Each wall is flat, endless, passes through zero and stands at right angles to its row. A trip goes straight from one point to another. List the walls that it crosses, first one first.
(in the rows, 128 means zero)

Walls:
(1): [194 127 105]
(2): [166  79 129]
(3): [172  91 111]
(4): [128 136 101]
(5): [162 171 115]
(6): [137 180 106]
(7): [101 115 109]
(8): [136 145 157]
Trips:
[ 94 157 105] to [179 109 111] -> 1, 3, 2, 7, 6
[121 119 155] to [132  93 164] -> 3
[148 132 152] to [147 161 119] -> 6, 2, 4, 3

Walls:
(1): [177 149 117 140 133  99 150 168 139  62 107]
(2): [162 169 117 149 116  90 105 140 176 152 114]
(3): [121 143 126 207 133 148 109 140 109 133 152]
(4): [153 128 147 126 133 172 135 135 102  94 166]
(5): [134 101 122 142 146 158  92 106 168 121 129]
(6): [124 139 163 176 132 133  94 134 175 161 104]
(7): [123  90 127  86 121  77 179 106  91 141  97]
Trips:
[129 146  74 143 114 121 177 107 122  78 115] to [ 86 105 128 139 211 178 131  93 150 128 130] -> 3, 5, 7, 1, 6
[121 190 207  61 146 179  79 132 130  77 112] to [ 95 100  95 133 168 135  55 131 164 155 176] -> 1, 3, 2, 4
[169 157  66 106 140 140 184 121 164  96 127] to [ 99 134 153 120 173 132 127  77 131 152 140] -> 5, 2, 1, 4, 6
[ 89 132 121 129 137  95 129 116 142 164  59] to [124 127 136 163  70 124 207 122 152 162 117] -> 3
[ 91 124 135  76 109 119 114 131  88 128 176] to [ 81 112 133  75 141 163 134 113 130  94 157] -> 5
[114  55  78  87 118 125 107 149 136 173 155] to [160 102 110 174 176 144 155 128 132 168 120] -> 3, 6, 2, 7
[ 74 132 114 144 183  98 103 136 109  87 127] to [104 106 142  94  87  86 164 103 123 119 161] -> 5, 7, 3, 1
[109 127 139 158 129 118 121  66  87 152 137] to [132  93 109 115 134 124 111 146  95 126 137] -> 6, 4, 3

Walls:
(1): [138 174 104 128 130 195 138 129 146  82 143 150 104 117 147 134 123 171
 125 144 168 108 116 151 125 121 171 122 149 124  97 112]
(2): [140 184 145  86  73 105 124 143 146  81  85 153 129 137 117 166 150 198
 177 140 119 149 136  89 104 102 138 152 165  59 109 135]
(3): [106 116 150  72 156 104 152 142 100 135 126 128 186 156 122 137 110 177
 114 177 119 103 166  82 113 119 123 119 116 104 101  65]
(4): [157  81 156 103 171 119  76 138 187 123 124 121 120 140 135 128 123 152
 123 130  82 149 169 101 137  81 102  93 133 146 112  93]
(5): [131 100 131  99 119  90  92 108 107 168 108  90 123 137  62 134 153 108
 149  37 105 160 138 179  80 152 159 129 105 148  79  71]
(6): [ 78 102 112 107 177 110 108 148  95  76 152  97 126 138 149 132  92  82
 119 148 108 151 182 180 143  64 111 104 149 148 187 112]
Trips:
[123 144 125  85 195 143 156 175  71  68  38 108  52 146 132 123 115 156
 127 100 118 154 108 143 125  84 162 146 146 102 132 114] to [ 86 108 107 115 111 141 148 132 120 126 126 160  83 121 137 147 145  99
 119 122 144 152  96 141 100 147  90 130 139 133  97 109] -> 4, 3, 2, 6
[ 65 148 123 173 150 147 105 143 136  99 156 150 106 108 181 172 195 134
 146 115 103 176 166 117 128 117 150  80 169 211 150 102] to [146 108 145 112 165 113 153  98 137 173 154 136 166 176 169 121 113 144
  95 145 125 139  67 164 123  75 158 107 142 140 105 137] -> 3
[134 120 102 132 109  90 131 167 103 124 138 169  93 145 164 176 137 118
 104 150  84 126  94 118 116  97 121 124 172 129  78 160] to [162 129 105 120 172 104 144 113 184 157 145 101  98 112 128 157 143 139
 155 141 141 134 121 120 180 181 123  95 124  80 146  82] -> 6, 3, 2
[157 142 125 108 137 108 149 118 120 129 188  70 117 151 114 102 132 196
 100 117 181  92  77 102 151 150 131 158 110 106 108 167] to [ 91 113 133  99 118 123 150 104 107 123 114 135 168 157 138 129 143 173
 124 131 138 106 127  88 195  97 129 119 120 135 166 109] -> 1, 6, 4
[ 90 122 138  78 106 156 160 141 170 142 136 136 113 116 118 144 143 118
 153 129 131 132 137 105 160  76 164 141 195 128 110 153] to [172 145  99  95 146 128 154 153 193 143 137 108 121 128 118 103 122 165
 153 107 116 211 144 146  88 109 128 127 148 123 174 131] -> 5
[128 117  94  86  67 117 128 178 141  97 148 157 155 174 177 125 203 117
 128 135 139 160  55 154 159  71 153 119  88 115 143 164] to [166 104  92  80  99 145  87 166 161 154 115 137 115  96 142 184 179 110
  99 125 119 154 116 159 130 118 101  72 130 140  96 116] -> 4, 5, 6
